Each wall is flat, endless, passes through zero and stands at right angles to its row. A trip goes straight from one point to another. List the walls that it crosses, first one first.

Walls:
(1): [-0.049,0.025,0.002]
(2): [-0.059,0.006,-0.010]
(3): [-0.017,-0.018,-0.046]
(4): [0.055,-0.018,0.001]
(5): [-0.008,-0.001,-0.023]
(6): [0.003,0.004,-0.029]
(7): [-0.031,-0.004,0.029]
(8): [0.021,-0.005,-0.010]
(9): [-0.008,-0.007,-0.011]
(10): [0.046,0.022,0.002]
Trips:
[-0.001,0.009,0.035] to [0.015,0.072,0.028] -> none
[-0.040,0.047,0.032] to [-0.014,0.027,-0.009] -> 5, 6, 3, 9
[-0.015,-0.064,0.011] to [-0.018,0.015,0.022] -> 4, 1, 3, 9
[0.009,-0.041,0.067] to [0.038,-0.005,0.038] -> 10, 8, 7

Walls:
(1): [-0.034,0.010,0.064,-0.004,-0.043,-0.033,-0.038,-0.038,0.022,0.050,0.019,0.022,0.040,0.020]
(2): [0.004,0.025,-0.001,0.008,0.020,0.040,0.010,-0.017,-0.027,-0.011,0.007,0.038,-0.021,0.057]
(3): [-0.005,-0.039,-0.012,-0.056,0.032,0.040,0.043,0.020,-0.008,-0.031,-0.006,-0.008,-0.004,-0.012]
(4): [-0.012,0.004,0.003,-0.044,0.046,0.029,-0.056,0.019,0.008,0.023,0.011,0.037,0.045,0.006]
(5): [0.006,0.022,-0.052,-0.057,0.021,0.015,0.027,-0.017,0.042,0.016,-0.005,-0.023,-0.008,-0.044]
(6): [-0.011,0.010,0.017,0.004,-0.033,0.032,-0.001,0.024,0.002,-0.032,0.000,0.002,0.002,-0.026]
(7): [-0.036,0.014,-0.076,-0.007,0.004,-0.037,0.004,0.080,0.002,-0.063,-0.002,0.019,0.003,0.053]
(8): [0.019,-0.002,-0.018,0.021,0.012,-0.048,-0.063,-0.007,0.021,0.009,0.025,0.009,0.085,0.035]
(9): [-0.034,-0.009,-0.030,-0.023,-0.003,0.007,-0.039,0.006,0.005,0.002,-0.032,0.016,-0.026,0.025]
Trips:
[0.020,0.002,0.044,0.012,-0.037,-0.012,-0.006,-0.053,0.020,0.024,0.033,0.016,-0.006,-0.005] to [-0.013,0.058,-0.014,-0.012,-0.025,0.015,0.037,0.021,0.005,0.085,0.061,-0.053,-0.006,0.003] -> 5, 8
[0.073,0.001,0.049,-0.036,-0.040,0.051,-0.002,-0.007,-0.005,-0.004,0.000,-0.022,0.018,0.060] to [0.042,-0.003,0.003,0.005,-0.011,-0.014,0.007,0.000,0.005,0.003,0.030,0.024,-0.009,-0.029] -> 4, 3, 2, 5, 1
[0.008,-0.046,-0.029,0.037,-0.004,-0.013,0.008,-0.005,0.029,0.033,-0.047,0.037,0.016,0.006] to [0.032,0.037,-0.006,0.000,-0.044,0.001,-0.015,-0.062,0.027,-0.081,0.006,0.023,0.051,0.026] -> 2, 6, 9
